Each row is a point. A path goes straight from each point to the next, and from the last back to the first. The post is the endless flat space through its rows: a point in 2 columns, a line in 3, a plane in 4, and so on, so that a path can go around it. How many times does the path go around the post? Going back the other way cancels.

Post:
[[ -2 -10 -58]
 [ -1  17   4]]
Path (9 x 3):
[[-45   9  13]
 [-33  28 -15]
 [ 10  21 -60]
 [ 47  26 -10]
 [ 24  32 -30]
 [-22  50 -15]
 [-35  12 -12]
 [-14 -41 -44]
 [  3 -13 -14]]
Times around: 0

Post (5 x 6):
[[  7  12 -28 -21  12  12]
 [  7  19  33   2  -4  48]
 [-36 -31 -15 -33 -47 -19]
 [ 22   8  26   7  15 -19]
 [ 24   5   2 -31  43  -5]]
Path (19 x 6):
[[  9  10  29 -38   7 -46]
 [ 57  40  25 -18  23  44]
 [ 52 -12  60  16  15   1]
 [ 12 -25 -11 -31  10   2]
 [-12   4 -44  -6   2   4]
 [-13   6  29   2  -2 -17]
 [-15   3  24 -38 -18 -14]
 [ 37  21   6  -5  15 -17]
 [ 54   4 -30 -11  25  -4]
 [-15 -13 -29  34  -2   3]
 [-30  19 -14   3  32  19]
 [ 23  46  28   6  14  -2]
 [ 12  10  10 -36 -12  17]
 [  5  -7   6  -9 -16  20]
 [ 25  10 -23 -26   9  21]
 [ 15 -16  43  26 -13  21]
 [-22  10 -14  27   7 -13]
 [-31  28 -19  23 -18 -18]
 [-46  26 -18 -11   3  20]]
Times around: 3

Post (8 x 9):
[[ 17  17   0  -9  -1 -13  11  23   9]
 [  6  11  23  12  -1 -20 -22  -8 -23]
 [ 15 -18  32  15 -11  25 -14  -1  -7]
 [ -6 -19   8 -17  -8  24   0  26 -11]
 [  7  -1 -10  10  23 -34  -2   5  25]
 [ -3  12 -29   6  17 -15  -7  25  30]
 [  6 -17   5  -3 -13  14  -6 -13  -6]
 [ 17   6 -17   7   6 -24 -18  13 -23]]
Path (31 x 9):
[[  8  -5  -4  -2   8  -1 -19  22  -3]
 [ 13  -4  19  -1  -8  17  -6  54  -1]
 [  5   3  16 -17  -5 -41  25  -7   9]
 [ -9  14 -21  26  12 -20 -19   6 -16]
 [-16 -12   0  -5  20  -4  10   1  -6]
 [ 33  18 -23 -16   3  -3   6  16   9]
 [ 19  -8   4 -18 -13  -6 -12  -7 -19]
 [-11   5  53  24   6 -13 -18  -7  25]
 [  6   8 -37  13   8 -38  -9  13  -7]
 [ -2   2  -1  46  10   8 -12 -15  22]
 [  1  18  19  -4   7  -1   6 -21  27]
 [-17  -5  32  -8   6  36 -17  31  13]
 [ 19 -31   3 -11  -1   0 -27  22 -43]
 [ -5  23   7 -15 -24  -7   5   2  35]
 [  8   8   1   9  -7 -16   8  18  -9]
 [ 14 -19   7  12   4 -11  -5  12 -17]
 [-11 -17  16  20   7  19  -9   7  13]
 [-17  12 -14 -18  -5  22  -2   6  -1]
 [ 16 -21  -6 -25   4   2  -3   4 -21]
 [ 23  -5  14 -15  -7 -12  -9  15 -23]
 [-33  -8  20 -26  -1 -23   6  34  -6]
 [ 17  16 -25  19 -10  -4 -11  19 -11]
 [ -6  17  11  -1   2  -5  -4  15  -6]
 [ 12  -9 -16  11  14  10 -24  27 -18]
 [ 23   8  29  -8  -6  10   6   6  19]
 [ 26   3  19  -6 -12 -25  -8 -26   5]
 [ -2   7   7  -1 -16  -2   2  42  20]
 [-36  11  60  27   9 -10  -8 -22  28]
 [ 25  10  21  17 -30  12   9  -6  -8]
 [ -4 -17 -19  -1  12 -11   0 -16   3]
 [ 25 -13  20  -8  -6   9   3  11 -21]]
Times around: 5

Post, 11 rows:
[[  8 -20 -14  -9  16 -11 -39  18   0   2 -13  20]
 [ -7  -9   0  19  -2  16  -3 -14 -11  11  -3  -8]
 [-10  -5  -1   0   7   5  11  -8  -5   8   4   2]
 [ -9  14  12  11  -3   9  -6 -12 -21  -3   4   1]
 [ 27 -12   6  -1   4 -17 -17   0  19  -3   1  18]
 [ 23 -10 -19   4  17 -13 -13  18   7  -3  20 -26]
 [ 17  -9  -8   0  25  20  -3  29  10  -1  21 -19]
 [ -8   4   4  17 -15  14  19   0 -25   0 -11  -3]
 [  9   3  -6  -5  -6  12   0  -7  -5  -1  -3 -14]
 [ -2 -12   9  -6   1 -16 -29   9   5   9 -22   3]
 [  6  -3   1  -4   1 -13 -30  10   1  29 -13  16]]
Path (22 x 12):
[[ 18 -22   0  21 -13   2  -8 -13  14 -17  -5  -6]
 [  2   3  -4  22   7  12  -1  24 -16  -8 -16  -8]
 [ 20  -1   8   1   7  16   4 -16   4   5   0   7]
 [ 19 -15 -12   7  19   5  17  14 -16  -2  17   4]
 [ -6 -20   4  19  19  17 -15  -2   2  33  -6  11]
 [  1  -9  -2  14  23 -12  -9   2   2  -6  10  29]
 [ 19   1  -8 -29   4  16   0  12  17  16  -3  23]
 [ 21  -3 -24  -2  -6   2   1 -13  -4 -27  20 -33]
 [ 14 -22   2  12   7  -1 -15  -9   1  13  12 -17]
 [ -2   6   8  -2  13   1  -7  25 -26 -12 -19 -33]
 [-14  -3   6   2  -2   6  -9  -6 -14  27 -12  -3]
 [ 17   2   6   3  -1   3  10  26   8  32  37  11]
 [ 12 -13 -22   7 -27   3  12   7  -5 -21  -1  -5]
 [-15   9   7   5  15  -1  -4 -10   5   5   1 -25]
 [ 20  19  25   4   6   8  33  -2   1  -3   8  12]
 [  3  15  -5 -18  -9 -30   0   6 -13  15  -8 -44]
 [  1   7 -25  -6   6   0  11  14 -31  12  36  22]
 [ 31  -8 -20 -17 -12 -33  -6   1  19 -19  14   6]
 [-15 -20   8   1   1 -17 -60  14   7   1   0  19]
 [-14 -20  -1  15  -3   1 -25 -15 -22  -3   1 -16]
 [ -4  -6  -9   1 -10 -13 -13 -20 -14  21 -13  -6]
 [  7   0 -12 -18  17  20   5  27  -5   1  15  25]]
Times around: 1
